Each row is a point. The points of each table are mixes of a few directions, plus a little noise. Count the directions of each table, and those that both share. Where both have some left over, give the other angles between the two spaces (their principal angles), to ten degrees, smallest first.

First:
[[-27  45]
 [-16  27]
 [ 19 -32]
 [  9 -15]
 [ 21 -36]
 [ -6  11]]
Second:
[[  0   0]
 [-17  29]
 [  6 -11]
 [ 35 -60]
 [-16  27]
 [ -9  15]]
Directions: first 1, second 1, shared 1

First (7 x 8):
[[  0  20 -25  34  28  16  -9  15]
 [  0   6  -7  10   8   5  -3   5]
 [  0  -4   5  -6  -5  -3   2  -3]
 [  0 -13  16 -23 -19 -11   6 -10]
 [  0  -6   8 -11  -9  -5   3  -5]
 [  0  20 -25  35  28  16  -9  16]
 [  0 -23  28 -39 -32 -19  11 -17]]
Second (10 x 8):
[[  4 -13   2   8 -16  -4   3  -8]
 [ -8   7   0  -5  22   3  -3  14]
 [ 15  19   5 -14  10  15 -21 -27]
 [  3  28 -14   0  10  11  -2   3]
 [  8  10  11 -17  19  10 -21 -18]
 [ -7  -3   1  -7  -7  -8  12  10]
 [  1 -16  13  -2   0  -3  -6  -8]
 [-17 -39  -1   6 -60 -35  49  25]
 [ -1  20  -5  -4  23  10  -9   5]
 [  2 -12 -11  37  -2   2  -1   3]]
Directions: first 1, second 4, shared 1

First:
[[ 20  14  20  -4 -17  22 -11   7 -22 -26   1   2]
 [-14   0  -4  17  21 -16 -10  -5   8  22 -14 -14]
 [-20 -24 -23  -6  10 -22  27 -10  29  23   4   9]
 [ 32  27  35  -3 -26  36 -22  11 -37 -41  -3   1]
 [  1   5 -13  -1   4   0 -11  11  -6  -2  16  -6]
 [-20 -11 -28   5  21 -24   4  -1  19  26   9  -7]
 [  6   5  41  13  -6   8   1 -19  -2  -1 -42   2]
 [  6  19 -22   1   7   4 -34  27 -22 -10  34 -19]
 [  7 -12   0 -21 -20   9  25  -1   5 -14  12  22]
 [ -4 -14 -19 -17  -6  -4  21   3  12  -1  21  14]
 [-14 -10  15  16  13 -14  10 -22  18  24 -37  -2]]
Second:
[[-10 -39  -7 -25 -15  -8  60 -21  36   9   1  39]
 [-11 -32 -12 -22 -13  -9  52 -16  32   5   3  26]
 [  3  21  -1  12   8   3 -30  12 -18  -6   2 -26]
 [ 13   7  23  11   4   9 -22   1 -15   5 -11  18]
 [  5  14   5  10   6   4 -23   7 -14  -3  -2 -12]
 [  4   9   5   7   4   3 -16   4 -10  -1  -2  -6]
 [ -1  19  -7   9   6   0 -23  11 -13  -8   5 -31]
 [  3  24  -1  15   9   3 -35  14 -21  -8   3 -32]
 [ -7 -24  -5 -16  -9  -5  38 -13  23   6   1  24]]
Directions: first 3, second 2, shared 1; angles 50

First, 11 rows:
[[ 13  -5  -4 -17 -28  -8   1   3  13   0  -5   2   6  20  -6  -1   2  18
  -26   3]
 [ -3  16  -1  12   9 -12  19  -4   6  -8  -6   3   8 -11  11  11  -8 -13
    0 -17]
 [  6   1  -9  -4   0   7   5   6  16   0  -7  -9  -2  10  -9   8   0   8
   -6  20]
 [ -2 -21  -4  -6  -3   1 -16  15 -14   1   7  -1 -19  14 -19 -27  -2   3
   27   5]
 [ 12   7   8   3  -4  -6   1  -3  10 -12   5  -2 -15  -8   2  -8  12  17
    4  -1]
 [ -6  24   5  22   9 -26  29  -9  -2 -13  -5  10  16 -18  26  12 -13 -21
   -3 -45]
 [  0 -24  -2 -23 -26  -4 -21   7 -13   8   4   9   2  20 -14 -19  -1   4
   -2  -1]
 [-31 -13  16 -27  20  52 -60 -31 -13  30  11  10  13 -46  -7  19  31 -25
   15  57]
 [  5   7  -6  11  10   1  14   7   9  -5  -4 -10  -6   5  -1   5  -5   5
    0   4]
 [ -8   9  -5  16  13 -14  18   4  -4  -9  -4   2   2  -6   6   1 -14 -19
   16 -23]
 [ 13  -1   4  13   1   8   9   7  -6   7   4 -14  -5  19  10   0  -3  22
  -25  -3]]
Second:
[[ -8  -5 -22  -9 -25   8 -14  -4   7  16  28  10  29   3 -12   8 -19 -37
   -8  -5]
 [ -9   7 -17  18  11  -5  11  -3   4  -1   0   8  17   6   0   9 -11 -31
   -5 -19]
 [ 13   0  25  -3 -10 -18  -1   5   6 -19  -9   0  14  -8  -4   3  -1  18
  -13 -26]
 [ -7   6 -17  -8  -5  15   4  -6  16  15   6  -4  -3   6  -3  11  -1 -10
   -4  28]
 [-15  13  15  -6   9   4  11 -12   0   6  -2  -8 -33 -20  15   0  10   8
   21  21]
 [ 19  -3  11 -24 -39  -2 -14   4  17  -1  12  -1  36  -7 -10  15 -12  11
  -30  -7]
 [ 11  10  -8   4  13  13  12  -2 -14  12  -6  -8   1  -9  33  10   3  17
   -6  22]
 [ -4  -4   4  15  27  -6   7   5  -5 -13 -20  -3 -31  14  -6 -16  16  12
   16   3]
 [  0 -23   9  14  20 -11 -16  13 -29 -15  -9   6 -30  15 -13 -40  15  13
   30 -16]]
Directions: first 6, second 6, shared 2; angles 40, 40, 50, 50
